Every row gives one point. The window is the flat piece filled in between its corners: a triangle in 3 columns, a solid with four corners in 4, and so on. A path goes straight from each point to the next, and from the last back to the first. After which points does the path pass through the window?
In the rows, zero is written as 128.

Window, 3 rows:
[[ 64 118 113]
 [161 159 125]
 [168 129 120]]
Path:
(1): [179 159 148]
(2): [187 164  93]
(3): [ 54 117  63]
(4): [ 60 104 123]
(5): [ 48 118 141]
(6): [ 45 128 100]
(7): [127 157  89]
(8): [125 149 149]
(9): [191 147 151]
(10): [199 156  93]
(11): [101 115  90]
(12): [ 96 103 156]
Through the window after points: none

Window:
[[149 194 168  95]
 [180 143 168  99]
 [113  63  20 112]
 [124 135 175 103]]
Path:
(1): [119 125 130 165]
(2): [108 122 137  80]
(3): [112 113 109  35]
(4): [131 109 116 131]
(5): [137 165 155 164]
(6): [135 146 159  63]
(7): [155 146 183  60]
(8): [164 157 181 140]
(9): [150 189 170 174]
(10): [150 177 160  65]
(11): [152 149 167  48]
(12): [145 157 165 122]
(13): [155 150 124 150]
(14): [156 129 133  37]
(15): [139  96  95  40]
(16): [137 114  90 134]
Through the window after points: 3, 5, 9, 11, 15

Window:
[[177 121 129 126 169 106]
 [119 156 164  62  68 154]
 [116 133 155 147 139 130]
 [ 87 249  73 123 142 113]
 [120 129 129  91 154 137]
 [149  94  85 170 140  92]]
Path:
(1): [128 165 137  91  86 198]
(2): [147 103 140 148 135 147]
(3): [114 116 142 113 126  71]
(4): [154 138 135 121 157  96]
(5): [183 104 109 136 157 169]
(6): [163 137 125 136 170 161]
(7): [124 116 144 130 126  56]
(8): [105 183 153  85 144 101]
(9): [142 172 124 104 133 163]
(10): [164 140 107 141 159 151]
(11): [140 115 161  99 152  67]
(12): [106 172 123 113 139  95]
(13): [124 153  96 105 156 171]
(14): [149  95 149 124 104 186]
(15): [146 112 150  84 131  78]
(16): [118 149 162  71  83 127]
Through the window after points: 4, 6, 10, 12, 16

Window, 8 rows:
[[147 117 170 158 132  75 109 175]
 [128 143 130  53 244 186 109   7]
 [168  91 109 110  91 125 167 133]
 [120 149 130 140  97 123 116 166]
 [ 96  59 189 148 111 132 100 125]
 [172  80 122 159  96 152 104 104]
 [159 125 112  76 113 106  89 153]
 [122  97  92 145 121  88 111 173]]
Path:
(1): [137 121 146 134 137  95 104 109]
(2): [149  97 148 123 153 155 115 143]
(3): [156 105 154  86 213 182 131 146]
(4): [109 144 121  91 160 108 105  74]
(5): [141 126 154 119 150 106 105  97]
(6): [137 108 133 112 175 151 126 136]
(7): [160  89 150 119 163 165 124 167]
(8): [106 103 128 108 103  78  84  62]
Through the window after points: 1, 5

Window (9 x 9):
[[133 145 156 152 133 155 205 168 183]
 [ 62   7 145 205 125 110  79  98 136]
 [ 68 155  63 128 123 110  97 165 127]
 [155 171 109 130  84  96  66 209 143]
 [129 184 140  80 104 120 146  97 188]
 [185 201 124 152  72 112 157  61 159]
 [ 55 126 141 193 132  65  36 132 116]
 [ 98 112 100 125 165  58 107 169 122]
 [ 37  97 123 153  79  46 113 117 123]]
Path:
(1): [114 145 149 126  94 105  84 111  84]
(2): [104 121 146 142 111 107 125 127 127]
(3): [117 127 124 158 114  89 119 128 178]
(4): [118 159 124 123 108  99 129 119 204]
(5): [120 160 152  88 105 133 130 104 108]
(6): [148 159 138 109  86 119  93 181  59]
(7): [132 159  98 151  96  81  70 191 194]
(8): [ 85 103 110 203 120  75 102 136 167]
(9): [ 94 109 130 168 112  99 110 130 105]
(10): [105 136 144 135 109 104 117 126 119]
(11): [105 138 114 163 134  64  92 135 219]
(12): [ 94 141 102 176 113  69  83 154 187]
(13): [ 97 136 159 139 115 109  92 133  78]
(14): [116 136 132 114  94 111 145 138 127]
(15): [107 135  99 138 107  88 148 140 181]
(16): [ 83 118  75 179 108  48  78 107 193]
Through the window after points: 4, 6, 12
